Each row of a before or after table is a point. One or more steps were done to the points. Then noise was added and the rows were shuffled. The steps act on columns, c1 being the first. Name the steps. A step turns or swaps two columns, mirrors them in a line or flattens them onto one, adds a multiple of one to another, or multiplies or shifts one. Angles are multiples of 10 degrees, from the lower column toward the higher: turns from -170 to 170, lines from 10 to 170 but not 90. Use the fewest steps. Two steps may share a column if one is a turn and the other turns, adds or multiplies; they go together, in the order done. Otherwise the lowest column goes first.
In the rows, zero is written as 128.

Before (9 x 2)
[[135 118]
 [219  99]
 [ 93 158]
 [148 193]
 [113 120]
 [148  57]
 [165 159]
 [159  76]
 [131  55]]
After (9 x 2)
[[ 82 171]
 [ 78 189]
 [119 136]
 [109  76]
 [104 184]
 [133  60]
 [ 32 119]
 [167 113]
 [139 139]]
Steps: turn c1 and c2 by -160 degrees

Before (11 x 6)
[[176 152  29  48 125 144]
 [ 95 109 125 169 140 160]
 [124  75 138 127 140  80]
 [146 180 159 147  77 163]
 [204 146 162 113 122 221]
 [158 102 167 153 197  72]
 [140 156  88  61 138 139]
 [ 52  75 163 150 127 107]
 [ 59  79 184 129 141 108]
 [ 63  94 180 173 158 122]
 [134  64 121 128 139  90]]
After (11 x 6)
[[132  63 122 108 140 160]
 [156 102 158  78 200 165]
 [ 51  74 187  97 126 134]
 [203 147 139 189 121  53]
 [147 181 153 129  78  87]
 [ 59  79 204 117 140 145]
 [ 94 112 134 107 139  80]
 [ 62  93 199  85 157 111]
 [124  75 136 106 140 170]
 [138 155  84 191 137 151]
 [177 151  14 204 125 154]]
Steps: add -0.3 times c1 to c3; turn c4 and c6 by -150 degrees

Before (8 x 9)
[[ 71 136 136 126  62  82 167  94 137]
 [164 114  99 125 128 135 104  90 157]
 [132 133 119  90 167 110 106 126 148]
 [150 116 187  93 149 136 121 130  99]
 [122 163 115 144  80 115 155 124 141]
 [163 119 121 158 168 107  87  81 143]
 [106 103  97 135 151 118 113 120 144]
 [125 101 125 137 160 111 110 114 186]]
After (8 x 9)
[[151 157 180 173  80 138 128 132  90]
 [122 140 118 130 248 122 101 121 140]
 [106 143 111 102 165 126 108 127 117]
 [123 204 110 122 137 106 142 114 180]
 [133 172 160 106 176 124 100 134 105]
 [ 70 176 134 135 123  77 125  82 197]
 [163 159  97 132 170 138  71  98 101]
 [164 156 122 101 182 152 100 101 149]]
Steps: shift c2 by 40; turn c3 and c4 by 70 degrees; multiply c9 by 2; turn c5 and c9 by -70 degrees; turn c7 and c8 by -20 degrees; turn c6 and c7 by 30 degrees

Before (9 x 12)
[[120 168 137 104 138  99 130 132 129 127 148 115]
 [132 173 105 121 126 120 126 125 120 144 119 149]
 [141 155 124 120 106 147 156 128 106 163 148 102]
 [118 145 106 118  59 110 103 134 111 136 139 111]
 [107 137 112 112  99 102 116 132 249 198  85 122]
 [159 101 135 199 145 106 105 128 110 126 140 109]
 [189 120 134 149 121 136 141 113 176 131 132 105]
 [112 166 119 114 129 102 156 122 114 122  86 118]
 [128 139 140 130 123 151 120  92 111 123 150 124]]
After (9 x 12)
[[122 171 148 153 143  78 134 117 129 127 136 114]
 [116 142 116 136  81  91 102 228 116 136 151 108]
 [129 130 151 138  97 132 124  87 111 121 136 127]
 [191 102 135 136 108 116 143 114 174 129 130 106]
 [133 160 105 170 127 101 124 126 122 147 129 149]
 [109 166  96 155 122  83 157 124 111 123  98 115]
 [111 150  96 129 107  79 117 173 249 200  99 118]
 [143 149 137 142 116 127 158 154 102 161 148 104]
 [160  51 138 137 143  84 106 109 108 128 134 110]]
Steps: turn c2 and c4 by 60 degrees; turn c3 and c11 by -30 degrees; turn c5 and c8 by -40 degrees; multiply c8 by 2; shift c6 by -20

Before (12 x 20)
[[141 138 127 104 105 149 139 112 130 151 129 105 149 114 124 138 128 119
  114 149]
 [134 132 113 119 120 118 133 137 159 125 103 113 118 133 132  96 141 127
  154  98]
 [136 121 154 134 133 150 159 140 115 154 124 106 119 133 120  96 117 133
  132 155]
 [157  93 100 146 113 105 116 136 103 126 108 121 148 122 149 133 171  96
  142 135]
 [151  93 115 126 107 127 118 108 117 134 116 119 115 104 113 113 120 124
  150 130]
 [130 143  98 123 102 134 127 100 147 135 142 132 127 153 143 144 119 131
  130 115]
 [117 144 142 104 140 116 101 143 159 126 138 125 117 154 141 134 138 145
  134 122]
 [173 105 120  98 121 120 141 151 146 117 114 112 120 142 144 138 148 138
  105 150]
 [117 142 118 110 155 151 149 155 151 113 143 110 111 129 155 104 167  98
  157 137]
 [168 139 145 145 115 149 119 109 156 121  99 132 158  97 123 147 123 100
  123 138]
 [134 100 122 113 149 108 132 108 142 143 145 139 137 101 134  92 124  97
  117 120]
 [120 129 153 108 147 114 117 131 130 130 141 155 119  97 104 133 166 130
  109 130]]
After (12 x 20)
[[129 118  97 126  48 134 129 148 149 135 182 130 125 152 152 144  67 129
  119 114]
 [149 129 114 125  63 191 116 117 116 137  16 119 114 106 152 113  68 124
  105 127]
 [135 131 155 134 145 132 159 118 114 154 105 108 115 132 116  96  66 131
  107 158]
 [155 136  99 145  83 177 118 147 101 127   9 118 148 120 116 135 122  97
  136 136]
 [168 157 147 144  89 107 117 125 155 122 128 136 159  95 150 149  72 103
  113 137]
 [133 106 123 113 193 104 131 137 137 145  67 140 137 102 143  93  79  98
  158 121]
 [174 133 121  99 109  68 142 141 144 117  47 109 120 141 103 137  98 140
  159 152]
 [142 129 125 103  60  81 139 127 130 152 161 105 148 114 145 137  79 115
  122 147]
 [132 155 116 119 100 205 135 127 157 124 115 115 119 133 117  95  94 125
  110  99]
 [115 116 118 114 207 201 149 151 150 114 182 112 112 129  96 108 115  98
   80 138]
 [120 117 153 110 184  82 116 104 130 128 144 158 117  99 127 132 118 129
  163 126]
 [118 123 142 107 163 148  99 138 156 124 183 124 117 153 110 131  88 145
  133 120]]
Steps: turn c2 and c11 by 70 degrees; multiply c11 by 3; multiply c5 by 3; multiply c19 by 3; turn c6 and c19 by -110 degrees; turn c8 and c15 by -100 degrees; shift c17 by -50
